Each row of a before or after table is a point. The points were changed in one or more steps. Then noise was added and the rows were shuffled. The steps act on how far a point lies along the listed directions, d1 being the first. Write out the steps. A step turns or swaps two directions, mirrors them in a line or flattens them onto one, adds a multiple of one to another, or multiplies one. Angles are multiples of 10 degrees, from the lower direction toward the higher: turns from -170 to 170, lines from 10 to 170 but not 90. Use the fewest steps. Two steps may share a direction if one is a turn and the other turns, adds or multiplies; they go together, in the order done. Otherwise the lowest direction goes first.
In the rows, zero is written as 128.

Directions:
(1): [128 182 122]
(2): [ 85 131 161]
Before, 10 rows:
[[147 105 115]
 [ 81 110 164]
 [110 185  94]
 [ 89 135 155]
 [125 178 149]
 [131 145 106]
 [152   7 142]
 [104 116 170]
 [107 110 141]
 [134 162 107]]
After, 10 rows:
[[114 110 139]
 [118 100 160]
 [128 127 127]
 [142 153 103]
 [132 144 104]
 [100  91 153]
 [153 146 129]
 [ 98  68 178]
 [130 159  81]
 [108 107 139]]
Steps: flatten d1 and d2 onto the line at 140 degrees

Directions:
(1): [105 115 113 137  96 169  96  72]
(2): [168 115  98 166 126 142 184 107]
(3): [171 129 169 166  94 100  97 121]
(4): [160 152 119 135 193 141  92 107]
Before (9 x 8):
[[123 132  57 112 207 151 223 151]
 [107 133  86 100 205 142 185 158]
 [151 118 116 135 129 127 140 131]
 [ 94 133  62  73 164 119 211 163]
 [111 131  79 123 163 167 168 142]
 [186 126 143 135 129  99 146 151]
 [143 108 139 127  74 112 134 112]
 [145 136 104 146 185 169 134  94]
 [149 110 114 173  88 133 158 139]]
After, 9 rows:
[[145 118 119 127 137 117 135 146]
 [171 148 140 164 130 114 119 151]
 [116 120  93  91 136 142 155 120]
 [133 124 139  88 136 103 139 169]
 [172 147 181 157 145  83  93 156]
 [195 152 176 159 160  65 122 175]
 [130 130  96 134 157 139 172 165]
 [170 161 138 122 157  73 103 144]
 [175 128 161 181 112 109 143 128]]
Steps: turn d1 and d2 by 50 degrees; turn d3 and d4 by -120 degrees; multiply d4 by 0.4

Directions:
(1): [122 168 156 118  66 168 148  95 156 100 101 133]
(2): [122 184 122 151  93 105  89 158 132 142 177 164]
Before:
[[141   7 129 104 213 120 165 113  97 116  95  78]
 [140 122 121 149 129 103 119 137 101 130 153 148]
 [122 130 129  94  98 184 174  62 150  90  62 101]
 [126 163 119 163 135  96  89 158 122 160 165 155]
 [120 154 141 145 133  89  92 160 111 151 191 152]
 [146  77 114 125 196 111 134 127  94 167 117 122]
 [127 159 150 130 104 127 123 103 133 151 163 139]
 [133 124 152  91 131 175 171  48 143  90  76  96]
 [131 135 172 103  90 162 188  77 127  90  76 103]
 [116 128 104 155 153  82  87 159  94 145 176 159]
 [140 103 154  81  79 208 200  56 147  87  25  79]
 [142 115 114 151 159  83  98 153 108 164 152 125]
 [129 111 155 114 146 146 167 102 138 132 112  81]
 [112 164 138 110  85 153 146  96 156 115 128 160]]
After, 14 rows:
[[137 101 134  93 166 162 157  60 128 100  92  93]
 [115 124 123 114 134 123 132 116 141 135 144 153]
 [127  90 111 114 156 153 156  85 118 105  74  87]
 [148 132 125 149 100 112 123 129 103 118 151 149]
 [129 177 124 155 118 106  97 148 127 154 160 164]
 [116 165 115 151 105 103 100 141 122 125 171 159]
 [127 103 156 112 144 141 167  99 136 140 109  78]
 [136 116 134 122 143 137 139 104 114 144  99 137]
 [147  54 125  87 148 173 184  84 120 109  38  73]
 [135  97 154 108 143 137 171 103 108 105  90  91]
 [119 169 145 137 110  95  93 144 126 149 176 158]
 [134 135 124 151 118 107 111 135 123 152 150 135]
 [134 156 138 129 128 118 124 113 129 163 172 142]
 [137  64 147  99 147 160 185  88 127  86  68  90]]
Steps: flatten d1 and d2 onto the line at 100 degrees
